Each row is a point. The points of each table are mixes of a few directions, plus a little noise. Count the directions of each table, and those that both share. Where both have some left over, give the other angles between the two spaces (their principal angles), to ten degrees, smallest first.
In the rows, zero is written as 128.

First (5 x 2):
[[130 114]
 [139  51]
 [130 112]
 [123 167]
 [118 195]]
Second:
[[126 141]
 [135  79]
 [116 204]
 [134  89]]
Directions: first 1, second 1, shared 1

First:
[[ 86  91 116 109 200 247]
 [139 134 147 134 145 160]
 [153 148 136 138  90  65]
 [139 133 157 135 163 196]
 [150 147 140 138 100  83]
 [120 124 100 124  90  52]
 [109 116 101 119 111  91]]
Second, 8 rows:
[[157  79 128  88 124 153]
 [231  78 112  99 187  77]
 [ 96 171 136 169 138 101]
 [ 61  79 158 132  97 192]
 [134 171  88 168 114 131]
 [ 81 126 155 131 119 138]
 [ 89 178 140 123 105 128]
 [173 139 108 116 139 106]]
Directions: first 2, second 4, shared 0; angles 50, 90

First (9 x 9):
[[227 185 139 118 118 156 105  45  83]
 [101 114 123 118 130 121 119 169 139]
 [ 93 105 131 161 138 117 178  96 142]
 [117 116 138 163 138 124 179  69 134]
 [110 113 140 168 138 120 188  65 136]
 [142 142 116  79 115 135  64 200 119]
 [163 155 118  67 114 142  42 208 110]
 [104 107 134 165 136 117 182  84 140]
 [ 89 108 112 105 125 116 101 216 143]]
Second, 7 rows:
[[ 74 114 125 188 133  98 207 184 184]
 [128 143 107 113 106 173 159 104  77]
 [172 122 153  96 149 102  30 110 140]
 [128 156  91 101  88 210 183  85  36]
 [133 110 155 141 156  73  81 153 188]
 [123 125 131 135 132 119 131 136 140]
 [138 127 134 121 133 122 106 124 131]]
Directions: first 2, second 2, shared 0; angles 30, 70

First, 9 rows:
[[184 171  71  89 115 158 129 172 150 161  74 166]
 [ 68  92 168 177 141 106  66  76 110 134 113 109]
 [152 145 120  92 129 120 166 162 120  89 199 140]
 [142 120 143 116 119 128 206 138 128  86 196 107]
 [129 158 106  98 141 110  72 148 108 130 143 173]
 [143  96 146 159 103 164 222 109 166 130  97  71]
 [ 97 104 149 159 132 124 105  97 126 139 101 108]
 [164 134 106 129 107 167 180 138 162 153  71 116]
 [ 73 129 142 132 159  76   7 110  84 126 158 163]]
Second:
[[119  82 193 116  87 130  97  76 135 161 133 147]
 [109 109 172 124  87 162 144  35 125 162 104  93]
 [141 146  95 134 164 102 159 201 123  74 177 131]
 [123  84 161 159 100 152 119  88 161 178  52 116]
 [168 153 100  95 124 133 148 174 135 123 142 156]
 [135 173  65 137 176 111 169 195 112  70 163 110]
 [ 98  81 178 156 112 127  93  80 136 156 102 119]
 [129 193  62 103 170 108  99 176  94 101 152 151]]
Directions: first 3, second 5, shared 3

First (9 x 18):
[[152 142  94 157 114 100 128 144 102 159 129 118 109 169 122  63 112 131]
 [101 144 131 159 165 142 116 115 117  92 129 106 122 147 102  92 118 102]
 [156  94 146  96 104 134 114 106 140 156 125 136 165  80 154 206 161 162]
 [150 146 126 113 107 112  95 146 125 153 105 148 126 133 128 141 113 138]
 [128  96 127 158 148 143 136  86 115 121 154  89 147 121 129 117 157 131]
 [145 169 157  90 147 116  47 148 152 135  81 188 111 144 114 148  58 118]
 [119 114 107 123 109 115 204 150 143 132 157 135 107 136 149 103 134 125]
 [ 95 113 135 147 123 159 149 108 110  92 136  79 157  92 121 163 190 132]
 [110 133 129 113 134 127 165 147 151 112 136 148 108 133 134 120 112 112]]
Second (11 x 18):
[[150 146 145 150 135 118 117 130 111 123 138 115 105 152 106 114 108 141]
 [127 140 134 135 143 133 120 153 129 116 119 126 118 143 122 109 118 107]
 [ 81 128 109 110 147 156 134 170 153 104  95 140 141 121 144 109 139  65]
 [109 143 127 136 139 135 129 141 126 108 120 122 121 137 118 111 123 109]
 [249 113 175 129 133 101  77 166 135 190 135 143 105 161 146 128  91 162]
 [ 59  99  84  98  88 137 177  54 131 125 139 133 175  65 145 179 181 146]
 [163  94 128 100 112 123 121 127 148 171 128 150 148 109 164 158 139 144]
 [125 140 133 130 154 139 115 175 139 114 107 131 118 146 129 100 115  87]
 [ 89 146 119 139 136 138 140 125 120  97 124 116 124 131 111 115 131 111]
 [139 125 130 126 129 127 124 133 130 134 127 131 127 129 132 129 126 129]
 [121 136 126 153  92 102 154  34  85 127 175 100 125 115  91 160 139 205]]
Directions: first 5, second 3, shared 1; angles 40, 60

First:
[[146  44 148 105 144 135  96 111 128 113 135 189 101 144 148 104 116 143
  166 150 139 102 142 139]
 [135  96 155 138 125 127 132 125 114  93 121 155 105 149 138 121 144 146
  149 137 155 111 127 123]
 [134 111  41  96 139 173  63 157 166 249 150  90 196  62 127 129  45 146
   70  52  80 163 129 121]
 [114 181 129 114 138 101 148 103 137 122 134 115 123 128 114 131 138  74
  134 172  97 132 138 152]
 [145  57 146 110 141 136 102 114 127 114 134 178 106 142 144 108 120 144
  160 144 141 106 138 135]
 [130 136  73 143 112 164 106 174 138 199 126  77 182  87 124 143  91 170
   68  40 123 160 109  97]
 [137 101 123 147 114 149 120 153 120 135 120 125 137 127 136 132 123 172
  114  84 154 130 116 104]
 [102 239 109 135 122 102 167 125 136 139 127  69 150 112 102 150 144  75
  100 141  93 152 124 138]
 [114 180 151 147 119 103 170 121 116  90 117 114 113 144 117 139 166 104
  134 157 135 126 124 130]
 [128 121 159 138 124 116 145 119 115  86 121 146 103 152 131 126 154 128
  150 151 149 114 127 128]
 [123 141 170 135 128 100 160 104 114  69 121 149  91 161 128 126 168 105
  162 180 142 110 133 139]]
Second, 9 rows:
[[120 103 158 113  93  97 131 145 144  76 121 124 113 141 126 101  88 113
   81 138 128 154 114 158]
 [160  96 184 149 110 108 116 125 129  78 112 131  84 120 146 111  70 122
  105 146 148 187 101 131]
 [152  97 130 103 153 113 136 106 131 125 119 150 142 138 114 135 167 113
  157 164 120 105 169 150]
 [136 133 121 122 139  77  83 104 137 110  87 148 130  94 140 143 130  91
  165 142 124 108 162 164]
 [171 108 140 145 164 158 155 100 100 159 132 139 142 132 150 140 178 142
  140 135 136 141 137 105]
 [ 88 183 124 163  83 160 163 172 101 156 156 118 139 166 155 103 124 162
   56  83  93 136  74  95]
 [156  84 135 116 158 145 143  98 126 136 126 113 149 107 146 142 164 122
  119 119 167 154 141 135]
 [ 63 177  57  88 127 132  78 161 180 137 155 116  99 121  20 143  72 137
  225 140 118  45 142 117]
 [107 170 105 151 125 163 145 140 104 174 145 116 154 132 153 133 157 151
  105  85 118 122 109 100]]
Directions: first 3, second 6, shared 0; angles 30, 60, 70

First (10 x 32):
[[128 133 136 126 125 142 127 127 135 142 127 121 133 129 136 137 122 130
  132 132 119 122 133 128 130 129 130 131 132 133 127 144]
 [128 127 127 128 129 126 128 128 127 126 128 129 127 128 126 127 129 128
  127 128 130 129 127 128 127 128 128 127 128 127 128 126]
 [128 118 112 133 136  99 131 130 113  98 131 143 116 125 112 110 140 124
  118 120 146 139 117 127 123 125 123 121 122 118 130  96]
 [128 114 105 136 139  85 132 131 106  84 132 150 111 124 104 102 146 123
  113 117 156 145 112 127 120 123 120 118 118 112 130  80]
 [128 131 132 126 126 136 127 127 133 136 127 124 131 129 132 132 124 129
  131 130 123 125 131 128 130 129 130 130 130 131 127 137]
 [128 114 106 135 139  87 132 131 107  85 131 149 111 123 105 103 145 123
  114 117 155 145 113 128 120 123 121 119 119 113 130  82]
 [127 145 154 119 115 178 123 124 154 180 125 102 149 133 156 159 107 134
  145 142  95 107 147 130 137 134 137 139 139 146 125 185]
 [128 112 103 136 140  81 132 132 105  79 132 152 109 123 102  99 148 123
  112 115 159 146 111 127 120 123 120 117 118 111 131  76]
 [128 164 186 109 100 236 119 120 183 240 120  73 172 139 189 194  83 141
  165 157  57  84 168 131 146 140 147 154 152 167 122 249]
 [129 122 118 131 133 110 130 129 118 109 129 137 120 126 118 117 135 126
  122 123 140 135 122 128 125 126 124 124 124 121 129 108]]
Second:
[[128 106  93 139 144  63 133 134  96  61 132 161 102 120  93  88 155 121
  106 110 171 154 104 127 117 121 117 113 114 104 132  56]
 [128 132 135 126 124 141 126 127 134 140 127 121 132 129 134 136 122 130
  131 131 120 124 133 128 131 129 130 131 130 133 128 141]
 [128 133 135 125 125 143 126 127 136 143 128 121 134 130 136 136 122 130
  132 131 119 123 133 128 130 130 130 131 131 133 127 144]
 [128 146 157 118 114 183 123 124 156 185 124 101 151 133 158 162 105 134
  147 143  91 106 148 130 138 134 138 141 141 147 124 190]
 [128 115 108 134 137  91 131 131 109  90 131 148 114 124 107 105 144 124
  115 117 152 143 114 127 121 123 121 119 120 114 131  86]
 [129 120 114 132 135 103 131 130 116 102 130 141 118 126 114 112 138 125
  119 121 144 138 119 128 124 125 123 122 122 119 129 100]
 [129 108  95 139 144  67 134 133  97  65 133 159 104 121  94  91 154 121
  107 112 168 153 106 126 117 121 117 114 115 106 132  59]
 [128 149 161 118 112 189 123 123 160 193 124  96 153 134 163 166 102 135
  149 144  88 103 150 129 138 135 139 143 143 151 124 197]
 [128 143 153 120 116 172 125 124 151 174 125 105 145 133 153 155 109 134
  143 140  99 109 144 129 135 133 136 139 138 145 126 179]]
Directions: first 1, second 1, shared 1

First:
[[ 73 178 119  16 163 122  73  63 137 132 123  68 139 120 100  75 163 136
  181 143 158 154 109 128 187 134  26 182 126  78  65 109]
 [127 130  82 132 125  85  88 152 156 122  83  83 144  41 106 127 100 175
  135 154 149 165 121 102 157 168 161 118 117 112 118 113]
 [134 121 199 152 130 207 214  99  88 126 184 205 101 224 157 157 162  78
  108  98  93  85 127 164  73  70 108 116 130 165 160 162]
 [200 110 120 189 105  68  72 125 216 122  87 147 138  97 102 110  61 193
   85 118  87 150 133  95 143 175 174  81 146 171 125  83]
 [ 99 110 123 152 121 189 199 154  75 134 129 142 122  79 139 186 139 118
  131 154 144 116 118 142  95 107 160 127  93 130 169 183]
 [117 101  97  96 103 125  82 134 120 183 124 120 143 117 122  98 115 109
  137 144 140  84 153 129 142 136  96 197 135 115 125 140]
 [138 144 115 135 147  47 121 215  94  85 161  86 120 221 179 117 154  68
  134  87 156 141 155 130 119 122 178 101 164  90 117  87]
 [136 129 168 152 131 181 174  84 137 120 132 173 117 124 118 154 129 149
  113 127  99 130 107 136 109 111 120 102 112 163 144 147]]
Second:
[[ 77  85  99 111  95 224 160 117  83 198 112 147 140  23 112 163 121 128
  142 191 146  74 125 141 119 116 103 203  79 128 167 213]
 [183 134 179 206 134 127 178 126 156  80 140 181 104 171 141 160 118 145
   86  96  84 154 114 128  94 119 182  38 134 177 148 111]
 [ 79 180 106  17 162 106  52  62 157 129 105  54 147  88  88  70 149 161
  182 152 159 168 106 116 201 151  33 177 123  75  59 100]
 [154 145 138 126 142  71 103 143 140 101 148 116 122 208 147  99 136 105
  123  90 124 141 139 128 132 128 132 104 164 117 104  80]
 [179 123 164 209 126 119 175 149 145  87 140 172 110 166 146 158 115 137
   90  95  93 143 126 127  93 119 194  49 141 170 154 113]
 [134 132 172 129 132 162 155  90 122 127 155 170 114 193 133 124 146 107
  118 104 103 107 127 146 109 101  96 125 137 148 129 133]
 [133 118 135 163 125 161 163 119 134 123 112 150 124  80 116 162 114 159
  114 143 115 139 112 125 114 127 154 103 107 151 149 148]
 [130 106  79 109 113  51  73 219  90 154 150  86 136 192 168  88 131  56
  137 110 164  92 179 128 131 136 146 176 165  82 122 106]
 [ 83 127  78  84 123 128  94 127 128 157  91  76 151  25 100 124 118 158
  159 177 166 138 120 114 161 152 109 173 100  94 116 146]]
Directions: first 5, second 4, shared 4

First:
[[142 123 118 111 121 134 123 140 140 116 137 131 127 112 125 115 134 128
  140 121 131 114 148 125 136 132 144 151 138 140 135 134]
 [115 134 141 148 135 121 137 114 119 140 121 125 131 143 131 141 120 125
  115 133 124 140 110 134 124 121 117 105 113 115 123 122]
 [122 137 142 148 140 122 134 108 138 133 135 131 146 141 137 141 105 107
  118 126 122 117 134 143 145 112 143 117  97 123 136 129]
 [152 111  97  81 105 142 112 167 128 109 130 127 104  93 116  96 164 153
  155 125 142 124 145 107 115 154 127 170 178 151 127 135]
 [178 122 101  78 122 144 114 147 196  82 180 146 151  78 131  90 120  93
  169  93 128  46 229 139 190 120 223 215 121 179 172 156]
 [110 148 160 173 157 114 145  83 147 140 140 133 169 160 145 159  79  87
  105 123 112 109 137 159 162  93 157 100  59 114 142 129]
 [116 124 129 134 123 125 128 133 101 139 109 121 111 137 122 133 143 148
  118 140 132 158  94 117 100 141  90 107 147 115 111 119]
 [157  96  77  56  80 149 101 199  96 108 108 120  64  78 100  78 206 194
  164 138 154 160 112  78  73 185  81 172 238 150 106 127]
 [112 151 160 175 159 116 145  81 153 140 144 135 172 158 147 159  75  82
  106 119 111 104 144 163 168  88 164 102  53 116 145 129]
 [106 134 143 155 135 119 136 112 106 147 111 123 127 151 129 148 122 134
  108 139 126 155  93 129 112 126  98  89 118 106 115 119]
 [101 128 140 151 127 120 133 124  83 154  94 116 107 154 122 146 140 156
  106 152 130 183  65 117  85 137  64  79 143  99  99 111]]
Second:
[[114 114 153 152 156 158 155 146 124 115 105 129 110 155 146 154 117 108
   95 127 157 159 121 134 116 158 128  78 126 120 157 120]
 [163 140 104 136 120  98 113 116 152  95 131  86 140  81 127 121 160 116
  177 116 132 132 144 156 163 125 124 201 143 146  78 171]
 [150 172 111   7 112 107 114 111 138 155 172 190 137 102  93 152  93 188
  173 106  81  96 113  71 123 148 114 108  79 173 115  96]
 [ 90 146 133 122  79 115  88 125 102 188 161 146 151 123 106  99 133 173
  118 145  75  80 136  83 110  77 136 147 115 130 149 130]
 [203 138  88  19 149 132 135 131 177  69 145 165 105 113 107 141 112 107
  183  93 168 144 122 129 144 191 124 106 141 154  99  85]
 [100 129 164 146 141 157 144 151 117 132 117 133 119 147 139 160 117 124
   93 126 141 152 126 114 112 156 129  76 114 135 171 128]
 [112  89 137 182 154 152 154 133 118 122  96 119 111 172 152 117 122  96
   85 146 157 144 119 157 116 121 134 100 149  85 145 111]
 [ 85 145 176 147 124 159 128 161 110 145 128 132 126 134 132 166 127 137
   92 125 130 150 136  95 111 155 131  82 107 152 185 144]
 [135 109 117 183 152  86 156  78 121 134  95  90 144 122 155 127 124 135
  139 141 103 121 111 180 145  91 109 179 112 104  66 156]
 [151 112 100 164 115 111 111 122 142 100 125  86 134 111 130  84 166  96
  150 136 145 125 147 167 152  98 137 197 173 109  93 152]
 [105 113 125 149 107 135 110 133 112 151 136 133 129 149 121  87 136 126
  103 150 121 105 133 120 115  89 142 133 149 100 148 114]]
Directions: first 2, second 5, shared 0; angles 30, 80

First, 8 rows:
[[136 109 100 143 183 135 156  77  85 169 136 124  95 101 157 165 148 127
  146 109 119 123 110 134 127 165 139 145 144 119 134  91]
 [133 115 110 138 164 131 147  96  99 156 134 126 106 110 148 149 140 128
  140 116 121 125 116 132 129 154 134 141 139 123 133 103]
 [139 103  87 149 206 137 170  58  68 190 142 120  80  91 170 177 155 127
  152 102 113 121 102 137 124 183 141 152 152 117 134  73]
 [128 128 126 129 128 129 129 127 128 129 127 127 128 128 129 129 128 127
  128 127 129 128 127 127 128 131 129 129 129 129 129 127]
 [121 145 152 115  78 123 103 172 166  91 120 132 156 151 102  98 110 128
  114 144 137 132 143 123 130  95 119 114 114 135 123 161]
 [112 166 184  99  17 115  70 228 212  44 109 139 195 179  69  56  87 129
   94 165 151 139 165 116 133  54 109  96  97 143 121 204]
 [119 155 164 108  55 118  90 194 185  71 115 136 174 163  89  80 102 129
  106 154 143 135 151 121 131  78 113 106 106 139 122 178]
 [136 108  97 145 190 136 160  74  82 174 138 121  91 101 160 166 150 128
  147 106 116 123 107 135 127 170 139 148 147 120 133  87]]
Second, 9 rows:
[[ 68 161 102 208 146 218 171 118 101  86  82  68 161 167  87 135  51 114
   65 112  70 188 124 115  52  79 178 108  83 175  87 127]
 [103 128 117 132 137 127 149 134 121 123 108 105 128 116 108 130 143 154
  137 123 127 142 124 113 122 109 146 116 119 145 110 132]
 [131  96 149 157 164  97 129 142 151 129 152 135 123  96 135 109 159 129
  197 150 115 119 119  61 129 118 169 107 178 141 131 123]
 [115 132 123 140 133 140 138 128 123 121 118 116 133 131 119 129 121 131
  122 125 120 139 127 123 117 117 139 123 121 138 119 128]
 [152 116 132  67 110  76 112 134 135 153 138 152 107 104 141 131 180 154
  155 129 171  99 131 148 175 152  93 141 137 103 144 133]
 [142 149 144 221 137 219 108 104 132  97 155 138 164 194 151 118   7  27
   61 137  59 146 132 128  62 131 146 133 133 132 140 110]
 [176 123 148 109 110 116  88 120 143 143 167 173 123 140 166 123 117  90
  122 138 139  97 135 154 150 166  91 150 149  93 162 122]
 [142 126 120  55 100  83 120 132 124 152 122 141 107 109 130 139 178 166
  136 119 177 106 133 167 175 149  84 144 115 104 136 137]
 [123 120 116  64 114  77 137 140 122 148 110 124 106  94 116 137 195 187
  156 119 174 116 128 143 170 131 106 131 117 120 123 140]]
Directions: first 1, second 3, shared 0; angles 80

First:
[[140 138 103  91 131 111 115 136 129 154 139 105 110 112 173 140 134 120
  119 158 143  91 144 144 143 119 120 116 129 141 126 106]
 [125 144 151 205 125 153 150 133 121 104 130 176 164 163  25 112 139 138
  127  68  96 179 118 111  98 156 117 155 114 136 135 188]
 [145 142 100 104 115 100 128 110 164 166 129 129 113 103 170 132 143 139
   99 177 126  74 149 126 156 146 136 102  94 146 133 116]
 [129 105  98  50 140 119  86 121 116 153 120  77  94  90 206 153 128 123
  130 172 165  89 169 135 164 127 155 102 150 124 128  71]
 [139 121 136 118 139 106 113 144  83 161 133 104 114 137 149 146 108 116
  144 138 125 109 127 130 127 113 131 154 118 103 130 107]
 [127 152 140 159 119 130 160 143 148 104 144 150 144 147 108 109 127 119
  125 111 118 145  87 144 102 101  90 135 130 141 119 155]
 [ 88  67 186 160 122 160 145  88 135  63  83 148 147 137  95 104  95 148
  161  95 119 199  90  90 117 128 175 134 143  73 128 130]
 [131 155 111 137 132 144 127 148 127 119 146 135 138 134  97 127 150 121
  118 105 134 139 140 144 117 133 100 127 145 162 126 151]]
Second:
[[105  70 161 107 143 140 106 119  84 108  99  95 118 128 151 138  90 124
  170 121 143 156 117 113 129 108 166 142 158  71 126  88]
 [138 153 114 138 121 124 137 131 147 136 141 142 132 127 118 124 144 128
  110 132 121 115 132 135 128 136 111 122 115 152 129 145]
 [106  71 160 106 143 139 106 119  83 109 101  96 118 128 151 137  90 124
  171 120 143 157 117 114 129 109 167 143 156  71 126  88]
 [110  78 156 110 142 137 110 120  90 113 104 100 119 128 147 136  95 125
  164 121 140 153 119 116 128 112 160 141 153  80 127  95]
 [130 133 125 130 127 126 129 128 131 129 130 130 129 128 126 127 131 129
  125 128 128 126 129 129 128 130 124 127 126 133 128 130]
 [175 248  59 176  98 106 175 147 219 169 184 197 149 128  80 109 207 136
   40 144  98  67 149 158 126 170  47  97  66 249 132 211]
 [131 135 124 132 126 127 130 129 133 131 131 132 129 128 125 127 132 128
  124 129 127 124 129 130 128 130 123 126 125 134 128 132]
 [130 136 123 131 126 127 132 129 135 130 132 133 130 128 125 127 133 129
  123 128 126 124 129 130 127 132 122 126 124 136 128 134]]
Directions: first 5, second 1, shared 1
